Each row is a point. Each copy is the shape, with its points in the same order, turned, moved and blurred by noise. Is it also mirrored, or only turned?

Shape:
[-3 -10]
[-10 -13]
[-14 -54]
[19 3]
[-27 2]
[-4 1]
Copy 1, 6 rows:
[3 14]
[-10 22]
[-20 55]
[22 9]
[-20 0]
[3 7]
Copy 1 is: mirrored
Copy 2, 6 rows:
[-2 12]
[-10 12]
[-32 45]
[23 12]
[-18 -10]
[3 3]
Copy 2 is: mirrored
Copy 3:
[13 -8]
[17 -5]
[60 0]
[-3 -29]
[8 13]
[5 -8]
Copy 3 is: mirrored
Copy 4, 6 rows:
[13 17]
[20 12]
[45 43]
[-15 14]
[26 -8]
[10 5]
Copy 4 is: only turned

Shape:
[7 3 -2]
[-9 -8 1]
[-4 30 0]
[-26 -2 -18]
[0 -9 -60]
[1 4 8]
[6 16 -13]
[5 -6 8]
Copy 1 (8 x 3):
[1 2 4]
[-2 16 -12]
[-20 5 23]
[-1 42 6]
[40 38 24]
[-7 5 0]
[5 6 19]
[-2 1 -10]
Copy 1 is: only turned
Copy 2:
[-6 4 0]
[7 -2 -15]
[-12 32 -9]
[-3 -1 -37]
[-46 -28 -28]
[6 9 -2]
[-20 12 -2]
[10 -3 0]
Copy 2 is: mirrored

Shape, 8 rows:
[-12 27 -36 8]
[6 -42 15 -10]
[-40 5 -22 12]
[-34 -2 5 17]
[1 -25 16 35]
[27 -46 24 33]
[9 26 5 19]
[-48 33 24 24]
Copy 1, 8 rows:
[38 43 -18 -19]
[-33 -5 23 6]
[15 38 8 -43]
[15 16 26 -39]
[13 3 50 3]
[-5 -5 57 26]
[39 -2 3 -4]
[40 0 18 -60]
Copy 1 is: only turned
Copy 2:
[29 -15 23 -15]
[-24 -6 -39 33]
[39 7 15 13]
[13 16 14 26]
[-23 -8 16 46]
[-49 -27 -6 53]
[-13 -11 33 -5]
[8 42 40 7]
Copy 2 is: only turned

Shape, 13 rows:
[-15 -37 -11 -17 0 28 -3 20]
[25 1 11 0 -12 -2 -3 -11]
[15 24 -6 14 7 -2 8 2]
[31 35 37 -2 12 -50 15 -13]
[19 2 19 7 -3 1 0 -4]
[-7 -23 -25 -16 -21 14 3 -5]
[34 -3 -3 -15 7 0 -2 -6]
[-15 -17 -17 -15 -10 24 -25 16]
[-1 -12 -8 -28 -39 4 -13 26]
[8 -7 -5 24 12 -20 13 -3]
[23 2 15 9 -11 -5 17 9]
[-6 5 10 13 6 2 11 -22]
[5 12 4 2 13 5 31 -6]
Copy 1:
[4 -31 -16 -33 -16 26 -5 31]
[-12 24 -15 -5 -2 -12 1 20]
[-15 18 -24 23 3 4 16 -5]
[-31 60 17 21 9 -21 -4 -22]
[-16 17 -14 -1 -8 -11 -6 13]
[24 -6 -14 -23 -9 18 18 26]
[-19 20 -13 -6 14 4 3 24]
[-4 -31 -9 -33 -14 6 18 25]
[-17 4 1 -37 -30 13 32 31]
[3 19 -27 -4 -2 -5 -4 -23]
[-17 26 -17 4 -22 1 -1 8]
[13 7 -8 15 -4 -10 -9 3]
[2 10 -10 27 -3 18 -10 6]
Copy 1 is: mirrored
Copy 2 (13 x 8):
[-4 14 7 -19 26 32 7 -38]
[14 21 -8 11 6 -9 -1 9]
[8 6 13 14 -22 -9 -2 8]
[23 -5 -42 2 -32 -31 -21 36]
[17 14 -6 4 7 -3 -11 13]
[-5 0 8 14 30 11 23 -25]
[21 23 -9 1 0 -17 6 -16]
[-26 26 6 -5 20 20 7 -26]
[-16 28 -23 28 21 32 7 -20]
[16 -9 -1 -8 -14 0 21 15]
[26 12 -11 9 -6 12 -2 9]
[6 -11 9 -7 12 -9 -9 17]
[21 -15 7 1 -9 -7 -16 -3]
Copy 2 is: only turned
Copy 3:
[29 -23 -15 -17 2 -14 32 24]
[-20 10 9 4 -10 3 6 6]
[10 17 14 26 -7 9 -7 6]
[-49 8 9 53 4 24 -28 13]
[-14 2 6 7 -10 15 5 5]
[13 1 -2 -19 10 -31 17 13]
[-12 13 0 11 -18 -6 7 30]
[24 -10 -19 -5 -5 -24 35 0]
[-3 -12 5 7 14 -31 47 5]
[5 -11 15 12 -8 1 -27 11]
[-10 -2 26 12 1 15 6 13]
[2 6 -5 -2 6 14 -18 1]
[10 14 5 10 12 20 -12 23]
Copy 3 is: only turned
Copy 4, 13 rows:
[17 -28 27 -2 23 -10 22 -31]
[-10 11 -9 -1 -8 -28 16 -4]
[1 9 -5 -7 -7 -3 10 25]
[-15 41 -21 -18 -12 -44 -31 29]
[-9 17 -2 -10 -1 -25 16 0]
[6 -25 8 23 -1 -5 14 -26]
[10 -6 -7 -8 -16 -36 13 1]
[7 -31 -3 -1 24 0 26 -28]
[0 -22 -12 28 34 -27 17 -19]
[-19 0 19 -12 -12 -9 -4 16]
[-9 18 8 5 4 -29 14 13]
[-6 22 8 -10 -12 3 0 -9]
[16 22 15 -2 -9 -6 -1 10]
Copy 4 is: only turned
